Each row of a before or after table is a point. The points were changed in one or more steps. Then noise was added and the rows were shuffled. The steps act on columns, c1 being the first. Name the steps. A step turns or swaps two columns, mirrors them in a line or flattens them onto one, adds a multiple of one to another, or multiplies or shifts one. Angles are multiples of 10 degrees, from the lower column toward the higher: turns from -170 to 170, lines from 10 to 170 but not 90. Use the fewest steps. Two steps may share a column if one is a turn and the other turns, adds or multiplies; they go together, in the order done. Otherwise the lowest column goes first.

Before, 13 rows:
[[ 4.6  5.1  3.9]
 [-6.1  2.8  7.0]
 [-1.1  1.9  1.3]
 [-1.0 -4.9 -5.0]
 [ 2.0  3.4  6.6]
 [-4.4  2.9  6.4]
 [ 0.0 -0.7 -5.7]
 [ 4.2  0.9  1.9]
 [-1.3 -4.4 -0.5]
 [-3.8  7.1  8.2]
 [-0.1 -0.7 -3.1]
 [ 2.2 -5.3 -4.7]
 [ 1.2 -3.2 -3.5]]
After, 13 rows:
[[ 0.0  0.4 -2.3]
 [ 0.1 -0.6  1.5]
 [-0.2 -0.3  1.3]
 [ 0.0  0.9 -2.5]
 [ 0.5 -1.4  4.7]
 [-0.1 -0.6  1.9]
 [-0.1  0.7 -2.5]
 [ 0.0 -1.7  4.9]
 [-0.1 -0.3  0.5]
 [ 0.2  0.9 -3.1]
 [-0.3 -1.5  5.5]
 [ 0.0 -1.7  4.9]
 [-0.1  1.8 -5.0]]
Steps: multiply c1 by 0; flatten c2 and c3 onto the line at 110 degrees

Before (13 x 6):
[[-0.7  6.7 -0.3 -2.4 -0.1  2.4]
 [-6.7  1.3 -1.3 -3.2 -3.0  4.7]
 [-0.4  5.7  3.6 -1.6 -3.3  0.4]
 [ 8.6  0.1  2.6  4.8 -4.3  3.0]
 [ 1.8  1.5 -2.7 -2.6 -0.1  6.4]
 [ 3.8 -3.2  8.7  2.8 -3.7 11.8]
 [-0.9  4.5 -0.1  3.4 -0.1  2.1]
 [-3.5  0.9  3.0 -1.7  0.7  1.3]
 [-1.6 -6.5  4.8 -5.7  3.3  5.6]
 [ 2.5  3.9 -0.6  8.0 -1.8  1.7]
 [ 6.7 -2.1  4.7 -3.0  1.4  0.8]
 [ 2.4  1.8  3.6  1.8  1.5  9.9]
 [-1.0  3.9 -1.8  3.0  5.8 -1.2]]
After:
[[ 2.3  4.5  1.2 10.3 -1.3  1.6]
 [ 2.0 -2.1  7.8 -3.8  1.5  0.7]
 [ 0.6  3.9 -2.1  3.7  5.8 -1.3]
 [-2.6  5.7  2.5 -2.2 -3.4  0.3]
 [-0.6  2.0  4.1  2.2  1.3  9.8]
 [-4.5  1.6 -5.6 -4.0 -3.0  4.8]
 [ 4.8  0.3  7.6  6.3 -3.9  2.8]
 [-4.8  1.1  0.1 -2.0  0.6  1.2]
 [-0.7  4.2 -0.9  4.4 -0.3  1.7]
 [ 3.3  1.4 -1.1 -3.3 -0.2  6.5]
 [-3.1 -3.2  9.0  3.4 -3.4 11.9]
 [-0.4  7.3 -0.4 -3.2 -0.3  2.5]
 [-4.1 -6.4  2.3 -7.2  3.3  5.6]]
Steps: turn c1 and c3 by 40 degrees; multiply c4 by 1.3

Before (9 x 8):
[[ 1.9 -3.6 -4.5  1.8 -0.6  0.7  6.2  2.2]
 [-5.2  0.9  2.3 -5.0 -2.2 -4.6  4.5  0.4]
 [ 1.2 -0.8  4.4  3.9 -1.9  8.5 -7.7 -3.4]
 [ 2.1 -0.2  3.0 -3.1  4.6  3.0  6.8  1.3]
 [-4.3 -0.5  2.2  2.9  6.4 -4.4  4.1  3.6]
 [ 6.5  0.9  2.5  1.6  5.9 -3.7  4.2  2.9]
 [-4.1  0.2  5.1  4.0  2.2 -4.9  7.8  1.2]
 [-0.9 -9.9  0.5 -8.1 -3.5 -3.8  4.8 -2.2]
 [-2.9 -3.5 -4.6  3.3 -0.1 -3.8  3.2 -5.4]]
After (9 x 8):
[[  1.9  -1.5  -2.9  -3.1   4.7   3.0  -6.8   1.5]
 [ -0.9 -10.2  -3.8  -7.9  -3.3  -3.8  -1.5  -2.1]
 [  1.3   3.3  -4.4   4.0  -1.9   8.3   6.8  -3.4]
 [ -3.0  -5.7   3.3   3.4   0.1  -3.9  -1.4  -5.3]
 [ -4.2  -1.1  -2.0   2.9   6.4  -4.5  -3.7   3.7]
 [ -5.2   0.0  -2.0  -4.8  -2.3  -4.4  -4.8   0.4]
 [ -4.0  -0.7  -4.5   4.0   2.2  -5.0  -8.0   0.9]
 [  2.0  -6.8   3.0   1.8  -0.8   0.6  -4.2   2.4]
 [  6.4  -0.2  -2.1   1.9   6.0  -3.7  -4.5   2.8]]
Steps: turn c2 and c3 by 160 degrees; turn c2 and c7 by 160 degrees

Before (9 x 9):
[[ 3.4  0.9  6.1  3.3 -4.6 -3.7  1.8  3.2  5.0]
 [-0.5 -0.8 -2.6 -3.9 -3.2  5.0 -0.3 -2.4 -4.7]
 [-7.1  8.6  5.5  2.0  1.3  5.3  3.5  1.2  7.5]
 [-0.3  0.6  3.1  2.0  5.7 -2.2 -1.7 -0.4 -2.2]
 [-4.2 -2.9 -3.5 -0.9  1.6 -3.4  1.7 -3.3 -0.1]
 [-6.5 -0.1  4.7  5.9  2.7  4.7 10.1  2.4 -2.2]
 [-0.1  8.9 -3.8  5.0  4.2  6.6  6.9 -1.7  1.0]
 [ 5.4  3.0 -4.3  4.8 -4.4  3.2  1.7  7.9 -3.5]
 [ 4.9  9.7 -1.1 -2.7  1.4 -0.9  2.1  3.5  5.5]]
After, 9 rows:
[[ -0.2   2.1   3.3   2.0   5.6   0.2  -1.6  -0.3  -1.6]
 [ -6.4   5.8  -2.6   5.9   2.8  -1.5   6.0   0.9  -5.7]
 [ -0.6  -0.7  -5.7  -4.1  -3.2  -0.9  -1.3  -1.0  -4.3]
 [  4.7  -2.4   3.5  -2.8   1.5  -8.9   2.8   1.5   4.7]
 [ -7.1   5.8  -0.1   2.0   1.2 -10.1   4.1   0.5   5.9]
 [ -4.2  -4.1   0.8  -0.8   1.5   3.9   1.0  -1.5  -0.6]
 [  5.5  -3.4  -3.4   4.7  -4.5  -4.0   0.1   3.2  -4.0]
 [  3.3   4.4   5.6   3.5  -4.4   0.4   2.4   1.4   3.9]
 [ -0.1  -2.5  -4.3   4.9   4.2 -10.7   4.8  -0.6  -1.4]]
Steps: turn c2 and c6 by -110 degrees; turn c2 and c3 by -70 degrees; turn c7 and c9 by -20 degrees; multiply c7 by 0.7; multiply c8 by 0.4
